Every row gives one point. The points of each table are mixes of a few directions, plus a little noise. How many directions does each table use, and how many do they share? Where both have some left over, give the other angles between the two spaces (their principal angles), to ten degrees, smallest first.

First (7 x 2)
[[-28  41]
 [-10  14]
 [-18  28]
 [ 15 -22]
 [ 63 -92]
 [-14  21]
 [ -7  10]]
Second (6 x 2)
[[ 22 -31]
 [ 23 -35]
 [ 23 -33]
 [-46  69]
 [-32  47]
 [ 12 -17]]
Directions: first 1, second 1, shared 1

First (6 x 6)
[[ -14   15   23  -18   16   62]
 [ -11    0  -22   35  -33    8]
 [ -31   -2   30  -25   32    3]
 [-101   -2   29    3   20   27]
 [  77  -11  -20  -10   -2  -71]
 [  80   -2  -38   17  -34  -31]]
Second (8 x 6)
[[ 59  -2 -18   0 -10 -29]
 [  9   7  25 -34  29  23]
 [ 32   2  14 -32  25  -6]
 [-54  18 -34  72 -70  99]
 [ 44 -16 -18   0  -3 -80]
 [-62  -2  11   9   3  16]
 [ 58   9   1 -23   9   6]
 [-83 -15  18   8  17 -31]]
Directions: first 3, second 3, shared 3

First (10 x 9)
[[   0    6   -1   -3   -2    4    3   -2    0]
 [  -2  -27    2   15    9  -18  -16    7    0]
 [ -14 -119   15   64   39  -77  -70   35    1]
 [   9   79  -10  -41  -26   51   46  -22   -1]
 [ -12 -101   13   54   33  -65  -60   29    0]
 [   1    5    0   -3   -2    3    3   -1    0]
 [   5   41   -4  -21  -13   26   25  -10   -1]
 [   7   65   -8  -35  -21   42   39  -18    0]
 [  -1  -11    1    6    4   -7   -7    2    0]
 [   7   64   -8  -34  -22   42   38  -19    1]]
Second (10 x 9)
[[ -11   34   22    2   48   12    3  -19  -27]
 [ -23   -4   33   26   71  -13  -25  -12  -33]
 [ -10   -5   18   16   38  -10  -16   -3  -17]
 [ -12   59   24   -8   50   27   14  -28  -33]
 [   9  -58  -17   12  -35  -30  -16   25   27]
 [   4  -49  -10   14  -18  -26  -16   18   15]
 [   5   17   -2   -9   -4   11   11   -5    0]
 [  33  -21  -56  -34 -121    4   26   29   61]
 [  25   53  -36  -51  -83   42   52   -4   30]
 [ -18  -26   28   32   63  -27  -32   -1  -24]]
Directions: first 1, second 2, shared 1

First (11 x 12)
[[-33   3 -21   6 -23  -8 -85 -44  33   0  20 -38]
 [-11   7 -18  -5 -12  -5  24  27 -51  39  -4  44]
 [-34 -30 -93  38 -36 -53  29  -6  32 -24  12 -18]
 [  5  38  -1   9   4   7  24 -25  43 -58  25 -28]
 [-14 -34  15  22  31 -42  57  62 -30  48 -48  18]
 [ 60   4  79 -29  34  52  18  12 -10 -13 -19  12]
 [ -9  46  14 -39 -13  28 -12  27 -98  79   6  77]
 [ 11  35  66 -41  14  45 -55   0 -47  46  -3  30]
 [  9 -82  -4   8   1 -13 -27   5  19  10 -32 -18]
 [-15  41   3  10   7  -3  -7 -29  41 -37  25 -33]
 [ 27 -27 -36  21  -7  -4  34 -30  75 -87  13 -47]]
Second (8 x 12)
[[-22 -62  16 -10  78 -29 -12  -3  40  -6 118 103]
 [  7 -43  57  44 -62 -24 -17   2 -22  23  -2  52]
 [ -7  72 -86 -63  80  39  26  -1  27 -33 -14 -90]
 [  1 -15  15  11 -11  -7  -5   0  -3   5   5  19]
 [  7  -7  22  21 -41  -4  -4   2 -17  11 -24   2]
 [  9  56 -37 -16 -14  28  15   1 -13  -8 -68 -86]
 [  7 -24  38  30 -50 -15 -12   1 -18  16 -12  27]
 [ -2  21 -26 -18  22  12   7  -2   7  -9  -7 -29]]
Directions: first 5, second 2, shared 0; angles 60, 90
